Every row gives one point. The window is the flat piece filled in between its corners: a triangle in 3 columns, a solid with four corners in 4, and so on. A path goes straight from each point to the next, and from the last back to the first. After which points does the path pass through the window?

Window (4 x 4):
[[ 34  29  16 -33]
 [-59  -8  -1  -7]
 [ 39 -31   6  19]
 [ -4  -1  -6  20]]
Path:
(1): [-16 -10 -29 -35]
(2): [-46 -14 -12  -7]
(3): [-52   2  18  -2]
(4): [21  1 37 44]
(5): [  5 -29 -35 -18]
(6): [-31 -12 -42  -7]
(7): [-60   0  39  -5]
(8): [ 8 21 39 -8]
Through the window after points: 2, 4, 6

Window:
[[-23  37  52 -10 -59  24]
 [  0  39  -5 -56  -6   5]
 [-12 -53  29   6  29  -7]
 [  8 -60   2  56  32   6]
 [ 41   8  11 -21  31 -24]
 [-13 -25  15   3 -29 -20]]
Path:
(1): [ 15  -8  18 -33 -25   7]
(2): [ 13  -1  37 -46 -12  57]
(3): [-35  25  21  42 -38 -32]
(4): [ -3  59   1 -13  14 -38]
(5): [ 31 -41  48 -32 -19  19]
(6): [ 27  16  14 -33  -8  -1]
(7): [ -6  30  -9   1  21 -15]
(8): [ -4  20  -9 -16  23 -24]
(9): [ 20 -49  11 -18  16  18]
(10): [ 24   5  39 -18  -2  10]
(11): [-50  25  -2   6   9  -4]
(12): [  2  24  13 -22  46 -40]
Through the window after points: 2

Window:
[[-39  26  16 -23  -5 -26  53  43  16]
 [-21 -28 -26   4  11  -1 -14  -3   6]
 [-15 -36  -2 -26 -11 -10 -19 -18   8]
 [-13  34  14   9 -21  15  23  44 -25]
 [-30  24 -14   6  -7  17   2 -19 -19]
 [-15  -1 -16 -44  14 -26  -5  15   5]
 [ -1   3  -9  -5  15  16  -8 -24  21]
 [-21 -11  12   9  21  15 -22 -21 -20]
 [  7 -12 -11  24   9   0 -15 -44 -22]]
Path:
(1): [-20 -19 -17   5   7  -6 -23   9   9]
(2): [-18 -25 -27 -10  13  12  22 -35 -13]
(3): [ -5   3  -6  -3   6  25  30  15 -33]
(4): [-17  20   5   9   2  -4  -2   5  -7]
(5): [-16 -22   0  -7 -10 -23 -32  -9   9]
(6): [-16 -20  -4 -27  -1   4   4 -13   3]
(7): [-18  -8  -3   4   8   9   6 -10 -18]
(8): [-17   9  -4   3  -1  -4 -14 -11 -11]
(9): [-25  17   2  -8   0 -17   5  13   3]
(10): [-21   3  -5 -22  -2   2  20   7  -2]
(11): [-28   5  -8 -17  -2  -1  60  32  -7]
(12): [-20  19   9 -10  -5 -10   6  22   0]
Through the window after points: 1, 5, 9, 11

Window (12 x 12):
[[  0  36  28  26   6  -7  13  28  23 -17  34 -29]
 [-12  -8  39 -14  -7  27 -32  -1  29 -27 -14  20]
 [ -2 -32  26  14 -15  -1 -60  29  -3  10 -14 -15]
 [ 13  42  24  11  27 -20  -8  27   3  -2  21   7]
 [-13  23  11 -32 -32   0 -13   1   0  13  35 -18]
 [  4 -27  10  -3 -18  16  -7  37 -24 -32 -20  22]
 [ 13  -3 -13   3   4   9 -32  16  24  11   6 -12]
 [-12 -41   2 -32  34 -11 -19  -8   9 -13   2  21]
 [ 15 -11  -7 -24 -33 -11  -7  13  -5 -22  59  17]
 [  9 -48  14   0   6   9 -19  17  20  30   9  11]
 [ 15  -4 -13   8 -14 -51  -7  22   3  13   3   8]
 [-41  49  26  16  -5  15  -8   2   4 -24  38   8]]
Path:
(1): [-12   4  16 -13  -1   3 -20  22  25 -15   6  10]
(2): [  9  -1  36   0 -20  17 -20 -25 -10   1  13  -5]
(3): [ 20   8  15  13 -13  -1 -25 -22  -7  15  24   4]
(4): [-32  -1  12 -21   8   4 -13  48  38 -24  16   0]
(5): [-23 -26  10 -10  -3  15 -29  43  25  32   5  14]
(6): [ 15 -26  13   1   1   1 -15   5  11   8  13   3]
(7): [ 30   0  20  -1  -5  21 -18   1 -33 -26 -24  12]
(8): [-24 -42   2  -3 -14  -7  -6  52  22   3  19  15]
(9): [ -7   0   9   3   0   0 -27  36   5  -3  28   1]
(10): [ -2   8  19  -4  -6 -17  18 -42  -3  -4 -10   5]
(11): [ 13   8  35  15  14  16 -19 -19   1  -8  -6 -13]
(12): [-11  -1  13  -9  -1  -6 -19  31  15  -4   9  11]
Through the window after points: 1, 5, 7

Window (14 x 14):
[[  5   0 -22   7 -18 -18 -60  -6  -8  22 -21  19  23 -10]
 [-14   9 -35  19 -12 -37 -40 -31  -5  24  -2  15  28  29]
 [  2  36  12  11  16  -6 -11   9  -4  19  20 -12  -6  20]
 [ 26  24  -2  -4  15 -38  14  -2   0 -13  11  -6   2   7]
 [-16  -3 -19  -9  10  21   3  22   0 -17   0   1  -8   7]
 [ 17  35  -6   3 -12  -3  -8 -15 -16  -1   5 -18  33  22]
 [ -8 -25  11 -16 -20  -1  20  37 -25 -21 -14 -18 -38  20]
 [-16 -46   8 -23  -1   6   0  19   6   1 -37 -31  -7  17]
 [ 22  21   9  13  -2   7  25   4   5  23  36  15  16  17]
 [ 16  14 -24   9  -4  -4  -6 -26  -6  22   8 -11 -10   1]
 [  6  10   5  27  12 -13  15   1 -20   2  35 -22  17  -4]
 [-23 -20  20 -37 -16   8  -3   1   1 -17   7  -8 -18   3]
 [-33 -10   7 -11 -32   5  13  30  24 -15 -22 -18 -26  -6]
 [ -4 -21  23  15  -2  17   3   3   4 -25 -18  -7 -21  16]]
Path:
(1): [ -4  25  20  -3   1 -16   7   2 -16   5 -17 -15  -7 -10]
(2): [ -8  -3   0  -6   0   5   7   3 -11  -6 -12  -5  -8   9]
(3): [ 14 -12  17  19 -17  -6 -17  12  30 -13  10 -28  -2  20]
(4): [  7   4  -9   0 -21  -9  -4  21   0 -10  13 -30  -5  16]
(5): [ -6   6   6   7  16  -7   3  -8 -11   6   7   6   8  -2]
(6): [-18   9  -1  13  11  -7  15 -18 -24   8   9  17  17   1]
(7): [ 17   7  -2  14  -5 -10  -5  11   0   1  21 -31   5   9]
(8): [ 23  12 -20  13 -13  -9 -19  17  12   1  33 -22   3  22]
(9): [-24 -10   4 -10  -1  -5   3  -4 -17  -5 -27  -2  -8   3]
(10): [-36  18  18 -12  -4   4  31   5 -29  15  -5   8 -28   2]
(11): [ 19 -16  -4   2  -5  -8 -20  20   5 -11  -1 -26  -1  23]
(12): [  8   6  -5   7  -2  -3 -19   6   5 -13   0 -21   4  18]
(13): [-13   3  -2 -13  -1  -8  20  -4 -20   6  -2   6  -9  -3]
(14): [-21  24  -2  -5   6  -1  -2   8 -19  20  -3  -4  -2   8]
(15): [ 31  -7   5  20   9   3  -6  11  26 -29  32 -15  -6  21]
(16): [ 1 -6 -7  8  2  8 -9 10  8  5 23 -6 -4 32]
Through the window after points: 2, 4, 6, 10, 14, 16

Window (14 x 14):
[[-42   5  17  15  11 -16  -3  -8  -5  10  14 -31 -19  -9]
 [-14   6  35  -9   7  37  20   8   5   4   8  -7  12  -6]
 [  6  12 -24 -16  19  39  25 -25 -19  22  31 -26  12 -23]
 [ 11  22 -10   2 -10  -9 -13  -9  31  23   0 -34   5  54]
 [  8 -12  20  -9  16 -22  -1   5   2  47   0  37 -18  -3]
 [ -3  32   2  -5  13  19  -3  -8 -54  -1   1  -4 -20   2]
 [  0 -25  -4 -45  -5  20 -23   4 -20  36 -18   2 -12  21]
 [ -5   0  14 -13  34  -9  15  -2   4 -25 -10  34 -29  -7]
 [ 34  16  29 -12 -25 -11  -8 -12   7 -29  23 -25  17   0]
 [  0  12   0  -1   7  10 -21  22  60   0   6  -1  17   3]
 [  6   8   7 -12 -11 -23  -4 -18  28 -14  -1  40  21  -4]
 [ 19 -21  22  16  -1 -29 -16   8   9  38 -31  -7  25   3]
 [ 27  -7  -8 -10 -23  13   9  13   6  -6  11  19  10  16]
 [ -4  11   1 -11  40   9   1   9 -27 -10  29  16  -6  50]]
Path:
(1): [ -8  15  -2 -18   5   5  24   9  -9   2   0  -4  -4   3]
(2): [ 16 -12  26  11  22  -6 -37 -23   2 -16   3  33 -21   3]
(3): [ 16  -9  12  16   3  21 -16 -50  41  -5   7  -5  17   7]
(4): [  5  21  -2 -43   2  -1  15  44 -31  19   4   6  -3   9]
(5): [ -5  17  11 -31  23 -20   7  21 -12   0   9  10  -3   0]
(6): [  8  -9   5  18  -2  22   1 -34 -11   9  -2   7 -17  14]
(7): [  1  -2   2   7  -8  19 -17 -33  19   6   0  -5  -9   9]
(8): [  3   6  11 -18  15  -2  12  14   5   4  16  -1  14   7]
(9): [-16  10   0 -17  20  -1  12  19  -2  27  -7  -4   7   3]
(10): [ 38 -10  16  -1 -24  17 -46 -26   0 -14   9  11 -15  15]
(11): [ 14 -19   8  28  27   2 -23 -26  12 -15  14  26 -15  15]
(12): [ -2  11  11 -22  -2   2   6   9  -6   2   5   2   7  -3]
(13): [  1  11  -5 -10  -1  -8   5   3   4  13  10 -19   2  13]
(14): [  6  14   9   6   5  11 -16 -15   5   8  -2  -7  -2  28]
(15): [ 27  -9  19  10  15  17 -19 -43  -2  -1   3   6 -13  20]
(16): [ -9  14   5 -15   5   0   8  18 -16  19   3   5  -4  -5]
Through the window after points: 1, 9, 13, 15

Window (14 x 14):
[[-32  -9  -8 -27   6 -15   0 -20 -16   7  35 -12  -8  40]
 [  7  15 -15   2  24 -15 -22  22 -19  11 -16 -15   3   2]
 [ -1  27  -8   0  21 -26   6   7  -3   0   2 -40  -1  19]
 [ -1 -27  -7   0 -10  -9  15  20  -6 -22  -5  -1  12 -10]
 [ 24   4 -19  23   8  -9 -23  29  19  15  -3 -22   9 -24]
 [ 17 -23 -14  -2   5   6  25  -6   2  -7  -7   6   5   2]
 [ -6 -15  -8   0  11  -7   8   9   9 -11   0   4  25  27]
 [ -2 -15  17 -31   0  10 -15  11  26  -4  -2  10  -6 -14]
 [-44   0  -2  -3  34 -10   8  -2  -1  14  19 -12 -17  18]
 [-25  23   2 -26   1   3 -17  -7   7   9  10   9   9 -19]
 [  7  24  -5  25  -2 -19 -33   9  10   8 -24 -11  -8 -11]
 [-33 -24  -8 -23   7   9   8 -13   0  -2  -1 -21  10  19]
 [ 12  18  -3  14 -11   4  -8  34   5  20 -15 -10   3  -4]
 [-13 -20  17 -13   9 -15  10  -8  -4  14   4  -8  15   7]]
Path:
(1): [ -4  -5  -2  -2   6   2 -11  -2   3  -4   7  -3  -1  -3]
(2): [ -6 -30  11  10  22  33 -22   2  -7   8  -9 -15  19  15]
(3): [-11  13 -13 -14  -6 -28  -1   5  10   3   7   1  -8  -4]
(4): [-17  -6 -20 -11   0 -16   2  16  23  -2 -22   2  -4  10]
(5): [ 14  -3  17  19  10   0  -5  -5 -26   1  19 -18  11 -15]
(6): [-22 -14   8   0   4  17  -7   0 -29  -3  14 -13  10  10]
(7): [-10   4 -10 -18   6 -17  -2   3  22  15  -2   2  -1   1]
(8): [-23 -16 -15 -16   0 -30   8   4   5  14   1   9  22  13]
(9): [-14  -2   5 -12  10   5  -4  -7  -3   2   7 -16  -1   6]
(10): [  3   6  13  14  11  27  -4   2   0  -1  -5 -17  -3   4]
(11): [ -5  12 -34 -19  22 -60 -10  23 -12  10  -5 -16  12  13]
(12): [-11 -12  -4 -15   2  -8   6   9   6  11  -3  -4  13   7]
Through the window after points: 4, 8, 10

Window:
[[  8   1 -27  12 -25  17 -12  -3  -9  30 -15  20  30 -11]
 [ -5   3  17  10 -19 -20  21  21  11  -3  22  -7  11  24]
 [ -9   0 -35  -5  -1  -7 -21  27  -7  10 -15  12 -56 -24]
 [-10  26  15  10   0  27  -9  17  15 -13   9  -8 -12 -12]
 [-29  -5 -17  -4  22  -9 -15   5  19  11  21   9  -2  30]
 [ 23  15  12   3  13 -16 -13  18  16  37 -14 -27  11  -7]
 [-12   4  29  -7 -23 -29 -19   4 -22  32   3 -32  28 -60]
 [-17   6  15  25   3  34   5  12 -28  42  -4  10 -27   5]
 [ -8  -2 -30  -2 -25   6  12  38  13  28   5 -21   5  18]
 [-11  22 -15  -9  44  25  11  24  -2 -27  36  22 -17  22]
 [  0 -18   8  16 -16  21  15 -19 -13 -23  42 -47  13  32]
 [-24 -11  -7  37   8 -14  -4  23 -14  11  19 -17  23  15]
 [-30  34   5  23   1 -11   1  -8 -31  36 -20 -36 -38   0]
 [-18  -3  -1 -10  10  16  -2  -7 -10  -3 -35  -4 -12 -33]]
Path:
(1): [-10  -4 -14  17   5  12  11  -3   3  27   2 -19  12 -12]
(2): [-29  -3  -6  12   5   0  10 -11  20   6  29 -12   1   0]
(3): [ 10  15   2  -2   5  -8 -14  53 -27   4  -8   9   1  38]
(4): [-10  11 -10   1  -1  15 -15  22 -14  -5  10   6  13  18]
(5): [-12  -6 -18   4  16  -9  17  -4  27  34   2  -4 -36 -16]
(6): [-19 -10 -20  -8   8  10  21  -1   3  39  21 -18  -4 -26]
(7): [ -2  21  18  16  -1  -2 -15  19  -6   1  -4 -11   9  19]
(8): [-14  29  27  -7 -11 -20 -41  25  -9  -6 -28   1  -3  -5]
(9): [-12  -8 -28  20  13  22  43   6   5  28  35  -9 -13   4]
(10): [-12  12  -1  12   7  10   3   9  10   6   5 -10  -7 -13]
(11): [  6  17  22  -6  -8   7 -17  30  -6  -3  12  -6   1  28]
(12): [-18  36   6 -28 -12 -11 -46   9 -22  23 -16 -12  -6  13]
(13): [-13 -22 -16  17  10  12  25  10  14   1   5  -2  -3 -10]
(14): [-37  12 -19  48  -9 -13  15  27  23  38  36   8   1 -23]
(15): [ 13 -18   8 -23   7  10 -18   9 -22 -21 -12 -21  17  34]
(16): [ -7  12   4  -5 -16 -16 -16  19  -7   1   1  -2  -1  -1]
Through the window after points: 2, 4, 10, 12
